Each row is a point. Each copy is the shape, with its points in the same order, stretched, turned, moved and blurred by noise. Some copies are also mirrored. Which?

Shape (7 x 3)
[[1.81,-3.37,-3.22],
[2.34,2.01,-0.56],
[-2.91,1.60,0.74],
[-0.26,0.25,1.57],
[-0.59,-4.26,2.66],
[1.50,0.92,-1.15],
[-0.48,1.79,1.06]]
Copy 1 (7 x 3)
[[-1.28,-3.87,-2.78],
[1.44,1.66,-2.55],
[1.86,1.52,1.90],
[-0.49,1.34,0.34],
[-3.81,-0.77,1.31],
[0.84,0.13,-2.24],
[1.09,1.85,0.21]]
Copy 1 is: mirrored
Copy 2 (7 x 3)
[[-0.05,-2.86,-4.04],
[2.20,2.96,-1.16],
[-2.65,2.94,1.77],
[-0.43,1.23,2.37],
[-1.96,-3.92,3.42],
[1.06,2.12,-1.42],
[-0.48,2.82,1.50]]
Copy 2 is: only turned
Copy 3 (7 x 3)
[[2.18,3.01,-4.15],
[-1.33,-1.08,-1.63],
[-0.79,1.52,3.47],
[0.88,-0.22,1.36],
[5.18,0.78,1.05],
[-0.76,0.24,-1.55],
[-0.72,-0.30,1.60]]
Copy 3 is: mirrored

Shape (10 x 4)
[[0.06,-4.14,-3.93,-2.25],
[0.80,0.14,0.83,-0.60],
[-1.68,-0.85,-2.38,-2.66],
[-0.71,0.46,-0.16,-4.53],
[-0.75,-0.79,2.63,1.80],
[0.49,0.06,1.34,0.38],
[2.13,-1.81,1.33,-4.29],
[-2.24,0.47,-3.21,1.75],
[-1.82,1.03,-1.18,1.75],
[2.05,0.31,0.92,2.11]]
Copy 1 (10 x 4)
[[1.41,-5.12,-2.95,2.61],
[0.60,1.30,0.17,-0.05],
[1.23,-1.44,-3.97,2.77],
[2.10,1.60,-3.14,3.88],
[-2.66,2.03,0.67,-1.29],
[-0.50,1.24,0.04,-0.66],
[2.17,0.53,1.12,3.70],
[-0.18,-2.12,-3.71,-2.07],
[-0.63,0.18,-2.66,-1.94],
[-0.39,0.75,1.32,-3.51]]
Copy 1 is: mirrored
Copy 2 (10 x 4)
[[2.23,2.37,-4.46,-2.88],
[0.52,-0.56,1.00,0.51],
[1.19,2.69,-2.50,0.59],
[0.61,0.03,-2.60,2.91],
[-2.49,0.62,3.30,-0.17],
[-0.33,-0.09,1.73,-0.17],
[0.02,-2.97,-2.63,0.77],
[1.78,4.87,1.00,-0.74],
[0.54,3.69,2.32,0.37],
[1.20,-0.62,3.48,-1.37]]
Copy 2 is: mirrored

Shape (9 x 6)
[[2.08,-3.54,1.58,-0.92,0.83,-2.89],
[-0.14,-0.12,0.17,-0.69,-2.14,-0.27],
[2.98,-1.38,0.52,-0.84,1.68,-1.99],
[-2.72,3.07,-1.02,0.82,3.45,1.19],
[-0.84,1.66,-3.23,0.22,2.62,-0.57],
[-1.14,0.54,-3.09,2.11,3.30,2.24],
[2.34,-2.02,1.18,-1.89,1.60,-0.06],
[0.73,-0.42,-0.52,-3.37,-1.13,-0.11],
[-3.20,0.15,-2.51,-0.12,3.36,0.64]]
Copy 1 (9 x 6)
[[3.46,1.68,-2.35,2.14,-1.96,-2.35],
[0.54,-2.78,-1.09,1.02,-0.34,0.25],
[2.29,2.26,-3.07,0.30,0.03,-0.47],
[-5.03,1.57,2.87,0.37,0.75,2.28],
[-4.47,1.58,-1.24,1.04,1.69,0.34],
[-5.11,1.96,-0.74,2.62,-0.20,3.83],
[1.79,1.57,-2.61,-0.60,-2.26,0.66],
[0.21,-2.41,-3.09,-1.58,-1.46,-0.42],
[-5.78,1.43,0.40,1.42,-1.76,0.28]]
Copy 1 is: mirrored
Copy 2 (9 x 6)
[[1.19,3.11,1.16,-0.44,-4.25,-0.51],
[-0.75,-1.27,0.91,-1.76,-0.69,-1.38],
[1.82,2.32,-1.14,0.06,-2.78,-0.05],
[-1.87,1.12,-1.53,0.55,5.76,2.35],
[-3.31,1.29,-3.39,1.09,2.31,0.78],
[-3.14,0.22,-2.03,4.02,3.72,1.92],
[1.78,0.98,-0.95,0.26,-2.79,1.30],
[-0.75,-1.55,-1.57,-2.04,-2.58,0.19],
[-4.04,2.05,-1.43,1.39,2.56,2.70]]
Copy 2 is: mirrored
Copy 3 (9 x 6)
[[-0.04,-6.18,-0.42,0.44,-0.94,-2.28],
[-0.29,-0.03,-0.52,-2.41,-1.78,-0.24],
[3.06,-4.58,0.17,1.37,0.29,-1.18],
[0.48,4.06,3.75,1.66,1.77,0.00],
[1.64,2.35,0.18,2.87,1.35,0.00],
[1.36,2.17,0.27,4.67,-0.05,2.46],
[1.77,-5.06,0.98,-0.05,0.74,0.75],
[1.05,-1.30,-1.08,-2.55,0.86,0.54],
[-1.89,2.51,0.81,2.85,2.86,1.04]]
Copy 3 is: only turned
Copy 4 (9 x 6)
[[1.06,-3.40,1.44,1.40,0.52,-2.08],
[-0.88,-0.09,0.13,0.32,-2.59,-0.78],
[1.58,-1.54,0.27,0.86,1.07,-2.60],
[-3.24,3.33,0.28,-2.58,1.99,0.60],
[-2.60,3.15,-0.58,0.06,2.27,-2.20],
[-3.11,3.01,-2.91,-0.34,2.48,1.02],
[1.02,-2.63,-1.76,-0.72,0.19,-1.54],
[-1.02,-1.35,-1.49,-0.30,-2.70,-2.16],
[-4.57,1.18,-1.13,-1.73,2.28,0.57]]
Copy 4 is: only turned
